Every row gives one point. To make a cloud, some directions were put in groups of two or more. Within a group, all points are equally far from the middle, so they leave a hole (a ring in 2 directions, a hollow ball in 3). The other directions are filled evenly. Then the cloud was stretched, turned, moved and blurred a little. Count the holes, and give their numbers of directions, smallest first.

Cloud (15 x 2)
[[ 20 -82]
 [ 71 -30]
 [-37  17]
 [-53 -33]
 [-44   6]
 [ 25  32]
 [ 19  32]
 [ 62   5]
 [ -7 -82]
 [ 64  -2]
 [ -8  30]
 [ 47 -72]
 [-19  27]
 [-29  22]
 [-54 -27]]
Holes: 1 (2)

Cloud (21 x 3)
[[-35  -3  35]
 [ 27  71  23]
 [ 17  69  31]
 [  6  -2  63]
 [ 17   9  53]
 [ 38   9 -13]
 [ -9  93  38]
 [ 63  14  -3]
 [ 22  16  12]
 [  1  82  39]
 [-34  18 -34]
 [  5 -60 -20]
 [ 56 -15  14]
 [ 26  38  71]
 [ 17  68  39]
 [-14  16 -65]
 [ 33  36 -43]
 [ -1  95  -4]
 [ 18  24  52]
 [ 27 -16  10]
 [-35  71  22]]
Holes: 0

Cloud (20 x 3)
[[-18 -95  -1]
 [-59  42   8]
 [-27   1  -6]
 [-24 -30 -41]
 [ 24 -69  -2]
 [ 35  79 -14]
 [  3   8   6]
 [ -7 -17   8]
 [-11  22   0]
 [-24   0  23]
 [ 63 -72 -13]
 [-27 -28  -3]
 [-47 -18 -30]
 [ 60 -34 -59]
 [ -2   0 -46]
 [ -8 -31 -20]
 [-20 -25  -4]
 [-37  74 -22]
 [ 53  95 -14]
 [-14  20  55]]
Holes: 0

Cloud (28 x 4)
[[  4  19  16  78]
 [ 49  26 -46  39]
 [ 29  62  62  -1]
 [ 57 -42  46   5]
 [-11 -62  41  41]
 [ 22  46 -15  47]
 [ -1  51 -29  21]
 [ 26 -50  70 -36]
 [ 68 -48 -11  29]
 [ 29  37 -37  55]
 [ 10   1 -95  22]
 [ 65 -16 -34  70]
 [-23  44 -28  24]
 [ 32  40  73  10]
 [ 33 -21  82   3]
 [ 69 -27 -33 -14]
 [-47 -37  14 -26]
 [ 39 -49  38  44]
 [ 35  26 -31  72]
 [ 65  -6  73  -6]
 [-16 -63  34 -21]
 [  6 -32 -35 -61]
 [ 75  13 -21 -34]
 [-23  18  77   0]
 [ 63  35  36  15]
 [ 27   7  60  40]
 [-26 -61  37  33]
 [-25   3 -47 -38]]
Holes: 1 (3)

Cloud (48 x 6)
[[-79  35   7 -25  13  46]
 [ 30  40 -43 -39  21 -15]
 [ -8 -13  37  14  36 -76]
 [-68   1  29 -18  22  86]
 [-94  -8  25  19  38 -31]
 [-29  27  44  31  94  -3]
 [  9  -9  32  15 -52  44]
 [  5 -32 -20  13  25  95]
 [-47  -5  26 -10  10 -77]
 [ 64   9  10 -24 -13 -11]
 [-25 -47  -4 -61 -14 -32]
 [ 16  56  17  10  50 -48]
 [ -6 -25  14 -24  94  17]
 [-48  33  64  19 -12  55]
 [-19  55 -11  65  12  -8]
 [ 12  26 -37 -60  -3  37]
 [-19   3  22 -72  62  -3]
 [-17  26  48  29  60  65]
 [-38 -32  54  63  42 -18]
 [ 18  55 -30 -28  40 -26]
 [ 21  14  -4  13 -18  82]
 [-13   5 -32  62  78  43]
 [-37 -33  68  24  71  14]
 [ -4  19  68 -22  43  47]
 [  3 -77  13 -41  -3  36]
 [-71  43  31  13  13  63]
 [-30 -69  -9  49  17  58]
 [-48 -43 -26  47  73   0]
 [ 15 -58 -20  33  50  65]
 [-15  13  56 -25  50 -58]
 [ 11  33  42 -50 -36 -11]
 [-25  -9  -1 -13 -48 -48]
 [-21 -47  24  -7  83 -23]
 [-64 -12  66   9  40  69]
 [-56 -62   4  50   1  31]
 [ -2  13  32  84  22 -17]
 [-21  50  -5  68   4  -2]
 [ 22   1 -31  -6 -19 -63]
 [-59 -41 -37  41  42  -1]
 [-64  56  -3   8  54 -10]
 [  9  10 -68  19  49 -24]
 [-89  24  57  31  13  32]
 [-39 -24 -14 -28  74 -38]
 [-68 -25  53 -18 -42  16]
 [ 41  26 -28  13  77   0]
 [ 19 -64  18  19 -21  44]
 [ -9   5 -67  39   7 -10]
 [  4 -76  34  14  39   8]]
Holes: 2 (3, 3)

Cloud (52 x 6)
[[ 26 -49  40  40   1 -44]
 [-33  22  -2  -7  26  63]
 [-12 -48   8 -15 -45   8]
 [ 11 -35  24 -10 -51 -50]
 [  2 -47  21  23  21 -17]
 [-23  64 -29 -47 -16  29]
 [-12  -7  -7  25  32  -6]
 [-34 -46  -5 -32  22  -6]
 [-23 -37  43   1  -5 -54]
 [-18  16  13   8 -34 -16]
 [  8 -15  41  23  51 -69]
 [  9   2  20  36 -26   3]
 [ 31 -61  42 -47  19 -13]
 [-15 -31 -28  -5   0  30]
 [-19   9 -37  17  27  -2]
 [  3  18  13  31 -13 -17]
 [-25 -18  -2 -15  50 -10]
 [-12  61 -36  15 -14  -8]
 [  5   4  56 -25  -7  55]
 [-34 -12  17  -1  -9 -37]
 [ 14   4  30 -42 -75  18]
 [ 38 -25  30 -12  22  -8]
 [-12 -52  10 -29 -53  41]
 [-45  20 -23 -58 -10  -3]
 [ 28  41   3 -34  38 -10]
 [-23  55 -40 -14 -25  19]
 [-15   8  72  -3  17  19]
 [ 22  23  46 -17  -6  61]
 [-35  -7  48 -46 -11 -17]
 [-37  28  24  16 -35 -25]
 [ -6  -7  16  30   6  11]
 [ 33 -33  -7 -46 -35 -28]
 [ 28  32 -24 -13  17 -20]
 [-12   6  71  27  51 -24]
 [  9   1   6  -5 -32 -22]
 [ 49 -11 -31  -2 -18  -1]
 [  9  57 -20 -25   5  23]
 [ 20 -15 -17 -50 -62 -31]
 [ 18 -16  -5 -15 -83 -15]
 [ 47  -1 -28 -21  26   1]
 [ 25   7  41  -5 -15 -43]
 [-11 -12  29 -27 -62  -4]
 [ 36  40  38   4  -7  14]
 [-20  15  -3  -9  95  21]
 [-40  -6 -43  25 -32  36]
 [-32 -11  42 -44 -38 -30]
 [ 18 -60  23  43   0 -50]
 [ 23 -46  24  54 -29 -19]
 [ 49 -19 -46  13  16  23]
 [-11  42  22 -53   8  15]
 [-27  50 -12 -56   3 -15]
 [-20   3  -7   7  17  42]]
Holes: 0
